Each wall is flat, endless, passes through zero and stands at right angles to its row. A trip goes straight from one point to another. List the walls that it crosses, first one first.
In the rows, zero is written as 128.

Walls:
(1): [129 105]
(2): [133 175]
(3): [111 134]
(4): [169 102]
(5): [159 125]
(6): [129 100]
(7): [125 112]
(8): [116 110]
Trips:
[163 114] to [140 108] -> 8
[125 134] to [ 84 149] -> 8
[135 125] to [114  66] -> 8, 5
[154 148] to [144 166] -> 4
[113 175] to [155 142] -> 5, 3, 4
[ 95 123] to [137  78] -> 4, 3, 5

Walls:
(1): [135 143 108 126 165 140 127 122 145]
(2): [104 136 125  97 175 108 169 101 102]
(3): [140 124 102 138 110 124 138 136 119]
(4): [158  77 156 138 109 123 161 120  54]
(5): [113 105 114 137 169 108 182 146 171]
Trips:
[133 117 129  96 136 100 122 127 140] to [ 89 144 121 135 148 140 126 137  98] -> 5
[110 156 149 100  67  98 111 163  93] to [131 108 117 164 144 142 122 123 122] -> 1, 5
[124 164 119  94 106 129 148 144 146] to [ 93 172 133  93 134 125 114 127 122] -> 5, 3
[135 118 113 112 154 114 147 149 105] to [157  50 116 169 103 110 122 141 159] -> 1, 2
[ 84 183 121 145 160  98 158 138 132] to [ 79 146 102  71  97 144 128  79  93] -> 5, 1

Walls:
(1): [121 146  96  99 161 104 109 142 146 126 145 121 134 111 121 154 131  99
 115  91]
(2): [122 134 118 146 144 117 108 130  99 141 144 123 192 132  74 125 122  70
 113 133]
(3): [123 105 148 147  99  88  78 137 147 175 150 172 126 126 124 130 115 114
  93 140]
(4): [144 172 131 142 169 125 161 183 148 140 100 138 154 151  77 148 179 113
 146  80]
(5): [115 152 170 145 134 131 120 161 121 130 143 142 115  70 128 145 179 144
 148 153]
(6): [121 154 113 109 118 127 105  91 126 138 130  69 116 130 118  66 158 148
  91 135]
(7): [135 129 158 153 141  94 117 149 118  85 120  95 152  70 112 112 113  97
 135 134]
Trips:
[150 120 155 175 174 141  66 135 167 159  89 111 113 120  99  96 127 138
 124 139] to [ 88 134 153 153 132 169 151 125 126 125 152 128 108 133 162 105 112 120
 157 128] -> 2, 4, 3, 6, 7
[131 123  86 147 125 119 144 151 136 113 114 105 115  58 125 142 183 137
 133 118] to [136 200 109 117 156 105 137 125 125 163 154  95 145 129 139 157 136 116
  65 145] -> 2, 7, 3
[144 103 106 124 135 132 146 139 149  83 106 103 126 127 170  91 160 145
  95 115] to [173 116  98 122 141 130 101  88 127 118 132  99 142 154 160 153 140 106
 145  78] -> 1, 7, 4, 2
[155 120 138 118 164 101 150 111  84  99 118 117 132 149 154 129 171 115
 104 121] to [ 74  78 150 166 115 104 152 109 162 102 114 120 152 140 101  99 158 122
 108 124] -> 1, 3

Walls:
(1): [145 140 134 132 105 123 150 128  94 118 108 125 141  98 106 161 117 100
 127 138  96 113 131 106 103 187 159  87 158 143 143 126 138 122 138 156
 103 101 105 138  96 148 141 153  62 155 117 132]
(2): [140  45 121 179 123 160 117 114 129 122 142 120 101  98 120 109 121 164
 114 149 147 125 139  62 119 142 125 151 159 103 126 152 173 140 156 104
 119 137 139 158 197 120 127 135 138 118 126 145]
(3): [ 92 148 138 111  95 160 105 132 129 132 110 162 122 125 144 126 147 122
 130 136 141 153 134  65 119 127 116 145 155 125 126 141 118 156 141 118
  95 132 114 151 183 171 161 175 128 121 129 126]
(4): [109 128 127 167  87 122 130 124 160  83  63 161 156 146 115 161 122 155
 133 150 145 125 107 146 140 152 138 101 130 136 131 132 112 145 145 171
 118 148 128  95 137 102 110  84 117 131 173 112]
(5): [ 91 101 138  96 148 117 155 148 133 153 153 155 164 130 120 117 153 141
 113 104 131 116 123 184 118 107 134 143 136 115  93 129 186 161 125 137
 115 123 154 116 124 136 150 172 128 130 157 151]
(6): [116 144 107 124 122  97 144 131  62 120 111 142 171 133 150 117 133 119
 131 116 122  85 118 113 121 130 148 155  86 149 140 159 137 127 116 126
 158 104 141  98 153  78 141  80 152 107 175 155]
(7): [151 135 100 139 121 115 122 112 111 139 130 159 141 144  80 158 109  95
 136 117 151 132 142 134 105  86 167 150 173 164 133 128 133 119 170 124
 116 144 148  70 137  99 155 166 143 136 129 103]
(8): [107 148 127 128 116 125 126 157 128 176 145 100 167 135  88  93 167 156
 123 143 145 176 121 180 141 143 166 127  96 103 105 125 182 139 142 128
 147 141  96 105 128 128 126 119 124 166 123 140]
Trips:
[118 115 142 172 157 194 184 143 117 106  94 172 118 144 130 105 148 153
 150 135  89 123 116  82 154  97  84 123 146 135 164  87 157 125 155 137
  73 127 166 143 185  97  87 133 134 109 118 147] to [131 141 138 168 117 117 155 103 122 110 139 146 131 110 118  91 170 110
  59  95 155 181 110 168 158 118  93 136 118 107 139 185 193 119 153 143
 124 128 162 127 146 167 109  80 172  61 141 154] -> 6, 5, 8, 3
[109 119 145 142 151 126  92 107 139 112 175 155 127 139 137 114 107 122
 186 137 108 147 112 121 130 154 169 117 113 130  66 187 167 145  78 127
 165 129 111  61 105 137 115 158 122  95 145 102] to [132 132 144 141 103  99 141  84  82 157 114 138 138 154 107  91 108 135
 112 118 114 154 117 129 125 105 190 129 105 137 103 137  89  88 133 111
 135 177 125 120 128 101 110 157 139 170  91 109] -> 4, 5
[133 140 118  88 113 156  95 126 113 102 111 157 102 157 135 125 125 145
 109 153 110 138 106 109 110  67  98 165 173 118 196 176 146 127 132 136
 101  95 139  62 141 150 134 102 161 159 114 143] to [120  96 142 161 176 115 111 115 126 150 155 110 148 149 158 111 110  53
 167 131 118 220 145 133 112 115 104 137  56 141  92 100 146 150  69 118
 149 144 152 113 175 131 139 138 144 101 103 114] -> 4, 5, 8, 2, 7, 3
[161 154 132  95 137 136 167 139 114 104 144 110 109 126  96 143 115 126
 128 128 158  86 115 124  78 125 120 123 116 112 108 129  97 141  76 156
 159 165 158 145 180 144 117 141 141 111 150 179] to [182 126 141  96 141 134 128 119 109 125 176 188 124 115 111 145 114 112
  96 133 156 153 173 105 144 139 122 104 127 150  68 151 175 130 101 164
 116 150 144 138 143 104 133  78  94  89 125 109] -> 7, 1
[106 121 134 110 149  76 153 127  81 116 160 156 113 121 169 120  80 115
 176 126 110 102 185 101 106 136 114 150  86 124 101 133 143 143  87 154
 153 113 183 129 120 144 124  68 142 106 138 210] to [136 121 132 107 165  88 151 135 130 113 134 107 143 150 179  50  92 127
  57 127  88 147 145  90 123 124 158 144 101 117 162 168 118 140 121  62
 116 180 142 181 144 143 147 132 133 112 136 107] -> 2, 3, 5

Walls:
(1): [137 119 151 137 128 131 131 130  70  96 121 157 122 123 134  91  75 180
 105 152 101 158 127 150 129 130 119 123 121  91  73 149 187 100 105 159
 100 161 127 114 151 103 143 176 138 167 116 129]
(2): [144 130 172 149 128 101 141 135 157 155  83 115  68 160 133 112 144 141
 107 137 137 131 112 139 124 142 102 108 126 136 102 132 150 131 124 158
  73 122 117 164  83 153  98 136  54 117 116  85]
(3): [157 151 132 140 152 122 123 141 210 141  79 138 123  94 137 140  84 120
 119 128 104 159 129 115 147 142 153 141 154 109 130 123 144 109 109 122
 103 133 125 125 129 156 139 128 112 146 162 157]
(4): [112  94 141 126  87 139  99 119  72 146 125  62 145  91 178 103 109 130
 123 119 192 165 178 110 130 123  94 113 157 108 110 147 123 146 107 194
 152 137 107 122 137 182 126 150 149 149  91 147]
(5): [137 131 135 113 140 136 152 110 132 144 109 106  94 160 110 147 139 213
 114 141 166 152 121 107 182 173 173 130 108 119  93 118 127 105 168 155
 170 132 124 121 148 141 119 143 137 155 130 134]
(6): [175 141 124  83 146 135 113 109 155 151 135 154 125  88 121 123 174 127
 109  98  85 115 149 112 102 120 129 120 106 111 167 119 129  57 117 138
  93 127 146 134 119 110  91 122 145 159 135 157]
(7): [166 109 132 145 101 141 127 135 106 161 118 167  95 168  90 164 122 120
 135 122 116 111 111  85 118 150 113 134 148  92 146 137 120 142 145 118
 129 106 126 107  77 136 126  88 152 144 112 160]
(8): [153 131  95 100 126 158  77 135 106 160 105 147 133  60 111 168 161 132
  99 154 105 102 190 137  90 167 135  82  84  98  91  69 117 137 121 126
 134 157  91 184 138 108 163 159 108 160  93 175]
(9): [115  99 172 130 109 115  93  88 113  88 161 113 160 143 124 158 134 118
 183 117 155 116 141 172 116 141 105 153  69 116 131  92 171 147 162 158
 107 117 140 105 143 141 127 133 143 126 144 141]
(10): [141 152 158 152  86 157  98 191 120 136 120 128 127 147 168 134 125 163
 110 126 110 157  97 131 101 118  87 133  89 140  86 117 155 180 152 120
 147 151 132 143 124 105 132 138 148 193 165 171]
(11): [163 136 158 137 135 181 168 144 163  92  76 115 111  96  78 107 136 145
 134 150  72 153  94 114 101 146 112 117 146 150 135 104 118 126  99 128
 133 142  93 123 142 133 157 166  89 144 125 130]
Trips:
[113 117 138 124 138 170  79 113  93 164 130 130 130 136 137 126 137 140
 135 185 148 124 151 102 107 147 117 146 130 126 104  80 146 109 115 205
 138 104  92 103 131 134 143 126 120 135 111  89] to [157  95 133  90 104 130 125 152  86  97 123 147 126  94 144 154 130 186
 142 156  92 127 122 105 106 121 138 120 135 136 124 178 127 139 164 162
 153 154 148 151 110 108 172 137 140 135 192 135] -> 10, 2, 6, 9
[132 119 201 126 114 100  97 143  99 136 126 127  87 119 124 153 134  96
 102 126 118 100 107 115 144 123  81 117  93 116  84 163 100 139 125 121
 121 176 131 122 114 122 120 125 123 121 128 127] to [163 124 116 163 134 114 132 155 154  81 132 110 124 123  95 129 171 119
 142 150 125  97  95 131 155 153 116 145 107 138 123 100 133 103 151 131
  91 108 123 168  97 124 112 147 118 110 130 184] -> 4, 6, 11, 1, 3, 5
